Every row gives one point. Each copy is the shape, with its points in the same order, turned, moved and blurred by noise. Some copies are also mirrored. Which?
In the rows, zero is written as 128.

Shape (7 x 3):
[[112 150 106]
 [124 150 134]
 [144 107 103]
 [130  79 148]
 [142  89  74]
 [140 206 147]
 [149  92 102]]
Copy 1 (7 x 3):
[[136  93 145]
 [117 124 141]
 [172 124 111]
 [143 154  68]
 [203 116 108]
 [ 88 134 189]
 [178 137 106]]
Copy 1 is: mirrored
Copy 2:
[[156 111  99]
 [152 132 116]
 [114 100 138]
 [ 82 132 129]
 [104  65 133]
 [204 158 133]
 [104  89 143]]
Copy 2 is: only turned

Shape (10 x 4):
[[102 146 119  98]
 [110 118 141  94]
 [113 147 170  99]
 [133  99  89 171]
 [142 147  80 161]
 [ 91 134 170  95]
 [161  98  83 139]
 [ 99 110 101 150]
 [150  86 105 160]
 [124  84  59 161]]
Copy 1 (10 x 4):
[[147 136 178 135]
 [131 112 169 159]
 [171  94 160 152]
 [ 94 159  94 127]
 [131 160 120  78]
 [163 105 165 182]
 [ 76 134 121 100]
 [126 171 127 143]
 [ 86 127 104 120]
 [ 75 183 116 125]]
Copy 1 is: only turned
Copy 2:
[[172 101 156 111]
 [163 124 187 130]
 [196 134 148 137]
 [ 97 141 137  85]
 [108 115 101  92]
 [202 144 170 128]
 [ 75 121 149 127]
 [127 133 152  75]
 [ 77 149 141 108]
 [ 78 119 156  71]]
Copy 2 is: only turned
Copy 3 (10 x 4):
[[125 154 129  88]
 [124 185 142 127]
 [103 190 102 113]
 [108  95 144 163]
 [119  77 122 128]
 [102 199 126 105]
 [142  97 141 166]
 [105 118 166 138]
 [124 104 146 183]
 [128  80 172 157]]
Copy 3 is: only turned
Copy 4 (10 x 4):
[[136 103 118 160]
 [137 133 150 151]
 [170 116 152 138]
 [ 92 159  80 104]
 [118 134  47 121]
 [154 109 168 137]
 [105 179  78 133]
 [ 95 121 102 119]
 [ 99 173  89 109]
 [ 64 163  61 128]]
Copy 4 is: only turned

Shape, 9 rows:
[[183 100 152  91  76  90]
 [181 104 116 136  72 105]
 [111  93  92 133 144 112]
 [113 153 143 137  96 104]
 [156 108 103  88 132 152]
 [193 107 176 115 107 105]
 [ 86 121 130 145 127 163]
 [146 128 104 130 183 163]
 [129  88 117 161 177 161]]
Copy 1 (9 x 6):
[[161 138 181 113 201  92]
 [174 106 188 145 159 101]
 [159 118 135 128 140 177]
 [105 119 172 106 124 112]
 [160 105  98 131 167 123]
 [174 163 163 118 173  74]
 [101 123 115 153 111 153]
 [172 108  76 128 107 129]
 [174 144 103 156 100 161]]
Copy 1 is: mirrored
Copy 2:
[[208 159 119 101 138  73]
 [170 173 139  71 133  97]
 [105 141  95 112 152 131]
 [131 104 149  92 161  75]
 [141 155 123 150 105 120]
 [217 124 127  93 123 103]
 [ 85  94 117 107 110 100]
 [117 114 134 144 110 168]
 [106 109 100 104 103 170]]
Copy 2 is: mirrored
Copy 3, 9 rows:
[[174 138 204 129  74 168]
 [180 130 167 164  60 143]
 [186 119  97 137 130 144]
 [153 142 164 145 137 104]
 [136 140 111 117  84 167]
 [149  91 200 123  82 162]
 [153 114 103 107 126  78]
 [111  99  79 141 123 154]
 [152  64  77 121 115 133]]
Copy 3 is: only turned
Copy 4 (9 x 6):
[[123 105  39 135 120 104]
 [174 117  70 157 114 115]
 [142 157 124 127 163 174]
 [112 126 125 152  82 139]
 [147 103 113  90 164 137]
 [122 120  70 135 133  64]
 [110 120 168 158 145 155]
 [149 137 163  84 164 129]
 [146 157 171 141 180 131]]
Copy 4 is: only turned

Shape (14 x 8):
[[123 143 149 178  91 180  90 109]
 [102 109 133 171 115 152 150 159]
 [ 97 142 160 182  76 156  90 154]
 [136 146 143  99 175 105 141 149]
 [125 146 127 129 223  83 118 142]
 [ 99 154 163 134  78 165  82 144]
 [144 137 147 130 221 127 103 133]
 [125 105 149 119 190  90 103 138]
 [118 140 110 157  93 180  69 177]
 [118 129 120 157  87 133 147 137]
 [175 109 167 116 199 111 126 161]
 [160 150 122 137 155 111 146 140]
 [ 92 123 121 131 106 182 166 135]
 [115  98 104 136  77 151 125 118]]
Copy 1 (14 x 8):
[[110 116  62 127  87 109 135  72]
 [132  77 102 131 123 123 139 136]
 [121 115  45 130 106  78 135 115]
 [137 152 184  95 126 106 130 154]
 [129 126 188  45 159  89 140 144]
 [119 151  72 150 106  76 126 106]
 [131 119 197  57 130  82 165 107]
 [119 147 168  82 161 100 182 141]
 [ 64 104  78 154 109  61 121 104]
 [107 116  95 133 119 145 113 145]
 [121 132 200  84 103  94 186 153]
 [114 123 160  84 102 131 125 152]
 [136 104 118 171 127 138 110 122]
 [ 88 126  95 162 137 160 133 112]]
Copy 1 is: only turned
Copy 2:
[[ 73 112 131 106  92 134 151 180]
 [138 146 129 125 117  79 154 174]
 [ 62 133 110 137 116 106 164 192]
 [179 146 106 166 131 149 125 111]
 [170 150 158 181 147 144 134  69]
 [ 75 103  82 145 117 129 138 178]
 [156 141 164 157 144 184 124 106]
 [140 172 148 179 129 137  97 102]
 [ 79 115 106 106 176 118 133 179]
 [125 143  97 109 105  88 155 141]
 [178 197 136 160 138 181 112 129]
 [165 152 118 118 123 138 152 102]
 [160 101 114 110 100  84 126 178]
 [109 132  99  93 101  83 109 148]]
Copy 2 is: mirrored
Copy 3 (14 x 8):
[[145 133 105 138  99 180 164 187]
 [141 158  82 120 170 138 158 157]
 [153 131  89 155 141 203 169 162]
 [120 123  93 133 123  90  86 104]
 [120 130  83 170 105  55 127  76]
 [132 103 117 147 129 208 144 147]
 [ 84 147  81 162  89  77 125 110]
 [114 160 110 151 110  97 125  72]
 [113 126 118 193 159 176 160 177]
 [177 138 112 125 157 139 145 161]
 [ 97 190  86 158 113  96  81  98]
 [150 142  91 149 123  83 101 139]
 [123 126 109  92 172 138 143 173]
 [149 151 154 117 159 150 158 169]]
Copy 3 is: mirrored

Shape (12 x 9):
[[142  89 144 134 103 146 164  94 116]
 [119 121 166 145 112  97 190 100 137]
 [151 141 133 138 145 161 116 175 127]
 [161 152  79  89  84 117  77  34 106]
 [177 126 101 113 120 123 170 152  94]
 [167 105 125 134 156 123 137  86 119]
 [110 119 155 137 141 135 184 161 148]
 [165 132 141 110  79 102 149 141 136]
 [ 96  81 142  83 131 129 149 140 151]
 [123 128 175  23 167 171 114 168  95]
 [136 124 154 147 105  94  97 132 138]
 [113 101 130 127 137 123 143  76  72]]
Copy 1 (12 x 9):
[[ 87 132 117 129  86  81 151 147 130]
 [ 80 148 139  94 121  76 121 125 108]
 [160 105 144 158 119 131 120 165 106]
 [131 249 128 162 102 103 167 185 201]
 [126 112 109  98 122 113 126 199 149]
 [106 142 161 137  78 102 127 163 166]
 [114 103 124 102 109 108  99 126  80]
 [147 139 115  97 141  79 152 150 136]
 [137 144 110  96  63 124 138 110 104]
 [202 147 150  95  44 144 145 195  58]
 [136 146 160 137 142 117 158 119 134]
 [ 68 168 151 119  76 131 153 174 127]]
Copy 1 is: only turned
Copy 2 (12 x 9):
[[161 118 117 112 128 116 171  89 127]
 [148 102 142  88 110  64 147 106 109]
 [130 156 140 146 117 130 124 156 178]
 [171 128  98 140 119 192  67  70  55]
 [179 114 111 159 160  99 115 137 146]
 [145 132  94  92 149 126 113  97 138]
 [118 132 156 126 122  61 157 128 156]
 [158  74 134 148 103 109 118 121 133]
 [ 87 107 154 148 151 102 157  89 134]
 [117 129 222 159 197 165 123 114 173]
 [113  97 124 112  90 137 122 146 119]
 [151 142 123  93 171 129 149 108  85]]
Copy 2 is: mirrored
Copy 3 (12 x 9):
[[142  80 161 120 173 143 135 114 149]
 [130 125 157 127 161 132  99 131 184]
 [ 66 114 125  97 108 150 148 123 128]
 [176 142  88  63 205 144 112 113  51]
 [ 79 142 128 114 190 140 153  78 137]
 [124 115 138 142 154 141 117 105 101]
 [ 87 118 181 118 124 152 126 126 188]
 [107 135  97 123 202 149 123 127 167]
 [130 134 164 126 143 194 172 149 158]
 [ 63 141 189  92 159 164 206 192  92]
 [130 129  89 113 134 113 130 157 148]
 [159 125 183 121 155 115 146 108 105]]
Copy 3 is: mirrored
Copy 4, 12 rows:
[[151  87 132 134  88 108 155 135 117]
 [161  74 142 118 119  90 100 123 102]
 [ 92 147 127 149 122 156 114 132 166]
 [ 44  98 107 117 135  90 217 148  47]
 [108 111 108 184  81 151 134 103  96]
 [129 137 147 119 114 129 160 118  85]
 [156  92 132 141 126 151  83 129 148]
 [115 103  82 161 107  95 107 133 103]
 [172  93 110 159 159 145 141 162 128]
 [131 133  90 203 193 158 181  94 183]
 [105 133 133 148 141  79 109 165 111]
 [134  90 179 151 126 120 182 119 100]]
Copy 4 is: only turned

Shape:
[[136 127  88 163  74 151 121  96  95 107 140 126]
 [146 138 132 149 118 152 153 108 124  94 174 186]
 [149 127 115 149 146 123 151 115 135 106 117 107]
 [ 89 151 118 155 118  58 124 144 178 115 147 164]
 [111  97 121 125 121  79 168 107 121  99 112 194]
 [122  61 114 106 115 127  81  78 128 159 160 131]
 [126 186 135 169 131 125  71 152 107  89 172 133]
 [179  87 155 137  85 121 126 124  24  90 168 122]
 [192 110 146 196 106 129  86 172 124  94 109  67]
 [114 122 100  99 143 166  95 138  75 153 145  99]
 [115 185 143 124  88  92 146 122 117 118 123 114]
 [196 137 147  89 140  85 164 128  82 138  97 149]
 [152 104 104 105  72 173 136 176  99 134 129 152]
 [ 95 138 158 151  44 148  90 112  75 119 115 118]
 [176  89 117 107 117 103 143 133 130 133 156 131]
 [137 163 126 162  93 152 134 159 102 191 136  96]
 [137 109 146 119  97 136 143 138  98 124 120 109]]
Copy 1 (17 x 12):
[[119 103 140 124 147 183 116 178 114 100 161  99]
 [142  96 166 162 170 133 100 123 125 137 165 102]
 [142 108 112 120 155 117 135 154 159  98 151 149]
 [107 172 129 110 172 122  48 106 191 108 133 113]
 [161 164 159 104 209 156 130  92 154 126 134 124]
 [ 86 123 162 101 110 163 143  80 106  80 149 120]
 [ 64 115 113 187 148 123  83 161 156 123 113  99]
 [120  77 115 176 171 208 137 135  77 132  96 151]
 [117 118  18 158 136 129 113 167 101  80 132 135]
 [ 65 118 140 133  95 155 167 154 138 145 139 146]
 [152 138 145 120 134 140  77 162 170 120  79 125]
 [166 150 158 134 172 109 144 144  99 129  82 192]
 [139 162 131 153 112 170 125 150  92 165 174 139]
 [116 122 107 128 113 194 110 157 107 133  85  58]
 [133 140 141 135 142 143 118 106 110 103 146 180]
 [103 116 113 100  93 130  79 182 106 160 129 144]
 [143 122 110 127 124 160 138 136 122 138 116 132]]
Copy 1 is: mirrored
Copy 2:
[[166 139 130 111 131  90  70 102 127 141 157 172]
 [161 134 149 104 104 116 152  98 111 181 165 150]
 [132 129 155 108 177 116 126 115 134 131 138 125]
 [189 141 180 111 127 157 158 144 132 131  72 169]
 [160 131 152  60 100 141 151  97 182 132 115 131]
 [117 123 134 134  82  51 112 157 173 135 114 149]
 [140 116 193 147 126 158  90 128  80 176 124 187]
 [113  91 170  77 113 118  65 131 175 173 219 180]
 [150  94 155 141 218 140  53 170 145 183 151 142]
 [ 88 133 149 171 100 114  75 129 129 101 161 138]
 [135 136 138  82 151 163 123 136 112 103 133 197]
 [ 66 163 142  65 147 170 135 125 177 146 165 144]
 [154 150 101 155 108 152  98 125 175 141 199 145]
 [156  93  99  95 103 136  44 147 109 125 147 188]
 [126 142 154 119 140 111 146 147 191 145 163 153]
 [141 179 135 132 143 140  80 187  96 111 180 147]
 [127 112 125 108 135 138 101 145 152 118 174 145]]
Copy 2 is: mirrored
Copy 3 (17 x 12):
[[140 167 104 164 185 144 154 140 102 158 158 162]
 [161 172 107 133 143 126 196 171  85 171 127 111]
 [153 128 116 113 157  96 158 124 124 130 101 148]
 [193 136 106 165 135 142 143 181 158 107 104  67]
 [182 124  99 122 154 149 195 123 121 107 144  68]
 [140  92 126 153 163 177 114 101  71 181 111 101]
 [154 183  91 188 102 127 143 175  97 132  71 160]
 [134 183  24 119 124 172 152  86  75 166 137 170]
 [176 123  57 130 128  91  78 159 105 123 123 214]
 [112 156 156 162 117 145 116  89  92 153 107 156]
 [108 176  85 137 150 119 135 155 144  96 117  97]
 [142 168 104  68 144 130 146  99  81  76 106 109]
 [162 195 141 128 121 133 118 117  69 145 193 127]
 [ 82 146  56 178 132 152 124 156  98 129 174 141]
 [169 150 108  88 158 139 110 103 101 155 115 101]
 [ 99 176 149 115 123 149  88 172 135 126 140 161]
 [119 149  97 114 124 120 126 110  99 135 148 130]]
Copy 3 is: only turned
Copy 4:
[[145 109 175 145 108 104  86 110 118 111  91 183]
 [168 142 183 113 120 155  87  88 138 114 111 114]
 [106 115 173  97 115 113 137 113 126 154 108 148]
 [ 86 141 155 156  94 127 134  44 138 125 170 108]
 [101 196 160  98 110 109 116  61 104 117 106 117]
 [ 92 153 146 173 174  98  54 116 149 159  98 143]
 [144  76 138 182 125 161 155  82 142 107 124 132]
 [121 108 120 122 137 177  86 110  94  94  18 164]
 [ 67  56 180 143 143 181 154 145  90 129 101 185]
 [124 110 100 162 135  88 111 169 156 120  88 138]
 [113  82 111 108  89 111 113  68 108 119 137 135]
 [104 122 116  87 106 121 117 119  54 157  76  78]
 [107 124 155 132 114 120  73 176 103  66 113 125]
 [135 103 107 144 152 120  88 101  91  73 135 204]
 [ 70 126 168 121 118 135  80 124 129 144  88 101]
 [116  84 112 149  75 136  89 168 112 135 153 163]
 [ 94 113 126  99 134 126  99 132 106 109 103 147]]
Copy 4 is: mirrored

Shape:
[[ 99 141  96 135 140 159 102 129  87 120 107 130]
 [180 139 112 106 149  92 122 126 141  76 145 142]
 [ 98  94  84 131 161 164 142 153 108 169 152 111]
 [117 112  90 190 110 190 126 166  92 129 150 128]
 [ 94 156 119 153 133 158 137 156 145 113 139 107]
 [194 152 116  89 165 147  81 144 150  84 102  98]
 [ 93 152 116 138 121 155 136 153  68 151 165  81]
 [113  85 154 170 138 148 121 150  97 129 133  89]
 [205 168 131 112 158 132 105  66 138 100 107 136]
 [232 163 110  95 143 104 133 136 122  86  74 123]
 [192 172 105 122 175  73 112 116 152  95  61 122]
 [125 151 132 139 139 178 156 150 127 169 123 128]
 [115 135 141 124 122 143  98 169 108 153 130 153]
 [ 92  98 127 118 116 175 154 141  98  98 118 122]
 [ 94 138 134 157 185 180 145 175  72 127 151 135]]
Copy 1:
[[158 130 146  99  96  83 105 162 139 114 154 128]
 [ 78 143  84  91 128 141 165 132 137 104 165 120]
 [117  93 169 130 126  87  81 138 200 133 145 143]
 [181  71 136 114 130  57 116 112 180 109 149 106]
 [155  89 120  79 122 105 123 129 151 155 142 158]
 [122 149  85  47 109 177 119 162 168  88 176 114]
 [145 102 133 108 135  74  71 132 148 183 161 109]
 [177 119 114 134 168 105  86 129 167 125 128 132]
 [ 98 132 113  70 119 179 131 153  85  64 167 107]
 [ 94 162  57  78  84 163 117 111 123  67 204 118]
 [ 87 177  81  50  95 153 118 123 101  63 153 161]
 [151  87 158 105 114 134  91  98 147 133 173 147]
 [164 149 160 105 116 121 129 105 160 146 154 115]
 [172  98 114 158 105 106 117 157 159 138 159 147]
 [166 112 163 113 167  74 103 138 170 140 202 159]]
Copy 1 is: mirrored
Copy 2:
[[151 148 145 140 172 128 122 140 153 131 154 165]
 [116 119  99  68 159 139 155 156 119 110  83 122]
 [ 56 138 135 156 163 140 109 134 145 129 176 172]
 [119 123 126 167 206 150 135 117 117 116 208 134]
 [124 122 132 115 133 148 138 149 137 142 194 124]
 [136 137 155  38 168 153 122 186  92 109 113 158]
 [108  71 171 160 157 128 122 136 159 129 182 149]
 [113 111 145 154 132 158 145 111 108  81 176 171]
 [154 137 127  85 150  92 140 192  70 119  78 142]
 [148 113 139  71 175 170 139 174  73 148  51 146]
 [168 131  97  72 127 165 106 184  92 142  57 151]
 [101 125 153 137 144 122 121 130  93 172 176 145]
 [122 131 154 111 154 122 110  80 126 129 152 138]
 [112 152 166 149 157 155 188 126 142 130 162 154]
 [112  97 120 129 166 123 151 104 139 151 202 201]]
Copy 2 is: mirrored

Shape (16 x 12):
[[113 139 108  66 110 111 148 122  81  86  81 160]
 [120 130 121  72 152 146 162  93  84 135 121 135]
 [133 153 108 137 111 102 138 134  85  77 172 134]
 [146  42 101 154 115 111 153 146 104  97 158 159]
 [162 104 113 126 151 108  85 116 175 112 136 125]
 [136 139 110  74 119 172 114 132 120  96 148  65]
 [152 145 143 139 115 114 135 104 138 118 131 141]
 [134 150  96 150 107 134  91 127 248  93 149 164]
 [117 150 119 132 121 107 146 185 115 135 138 124]
 [ 94  80 162 136 151 134 128 104 110 102 127 160]
 [152 154 101 123 111 131 129  96  79  82 117 152]
 [135 148 105 154 188 103 145 103 114 159 153 153]
 [104 147 106 142  97 115 111 209  80 122 121 162]
 [151 138 121 127 110 242 161 129 131  83 150  50]
 [159 148 167 107 117 181 136 111  85  82 168 159]
 [157 156 108 139 155 120 134 130 178  73 123 160]]
Copy 1:
[[142  86 148 135 144 133 143 154 161  35  97 143]
 [145 103 130 130 131 132 199 103 146  69 134 133]
 [162 114  92  81 132 142 121 122 124 109  75 168]
 [182  76  74 126 124 145 131 150 172 168  95 105]
 [113  91 122 127 123 121 108 134 148 157 163 167]
 [134 142  74 108 161 148 168 139 121  77 175 180]
 [109 137 140 109 125 111 136 120 144 130 114 139]
 [ 47  95  89 154 149  81  65 106 105 163 131 160]
 [135 131 120 126  94 176 104 141 118  97 124 116]
 [163  72 148 125 135 102 163 149 109 142 116 104]
 [130 104 135 105 167 145 151 111 168  92  80 162]
 [139  99 147 131  70 156 150  62 111 140 109 150]
 [143  98 123 117 129 205  84 159 119  87  98  98]
 [105 179  36 127 192 154 222 140 112 120 143 158]
 [109 110  99  50 161 123 186 129 132 104  97 119]
 [ 76  80 113 134 112 117 130 134 138 142 104 175]]
Copy 1 is: mirrored
Copy 2 (16 x 12):
[[ 89 166  92 137  83  95 136 112 196  90  84 106]
 [129 167  97 155  69 166 126 108 170 116  98 119]
 [158 119 112 143 104  80 107 156 143 105  77  93]
 [141 118 105 121  66  73 148 180 137 159 160 118]
 [ 92 102 144 112 126 148  97 168 133 110 152 128]
 [109 174 135 117 102 159 110 164 107 115  49 130]
 [115  80 127 129 104 134 121 123 147 118 101  98]
 [ 72  42 204 139 122 121 119 178 137  81 113 167]
 [160 136 146 121 137  99 158 117 141 114  98 122]
 [112 104  57 160  96 134 155 143 137 119 140 140]
 [102 124 105 155  83  94  85 120 158 121  80  94]
 [174 107 137 176 115 147 100 105 159 119 155 112]
 [145 143 124 120 131  35 148  93 130 104  99 146]
 [105 146 147 155  94 165 131 176  85 191  10 137]
 [136  94  71 129  72 130  96 136 145 140  42 146]
 [ 96  81 155 148 141 119 107 163 189 123 105 134]]
Copy 2 is: only turned
Copy 3 (16 x 12):
[[125 152  87 182 103  92  90 133 109 159 101 133]
 [123 154 123 163 139 117 127 122 134 142 107 191]
 [ 98 135 129 143 135 135  87 191 123 126  94 103]
 [143 174 132 154 117 144 133 178 197 165  83  72]
 [ 85 135 140  94  79 146 179 139 156 125 113 100]
 [126 116  95 102 110 117 120 174 153  92 128 175]
 [ 93 131 138 127 132 141 132 137 121 154 141 114]
 [ 84  89 152  16  82 131 152 141 134 188  95  88]
 [144 151 152 108 125 146  66 138 134 116 111 101]
 [147 157 160 158 135 115 180 159 118 165 108 117]
 [ 83 109 116 164 145  96 105 157 135 152 116 121]
 [ 71 157 195 142 161 149 124 115 145 121  82 130]
 [157  99 153 140 115 134  53 141 123 120  79  75]
 [148 102 119  64 149  83 109 198 205 129 167 196]
 [117  91 142 165 135 130 117 201 132 165 149 168]
 [ 60 134 171  95  85 107 116 149 134 172 111  99]]
Copy 3 is: mirrored
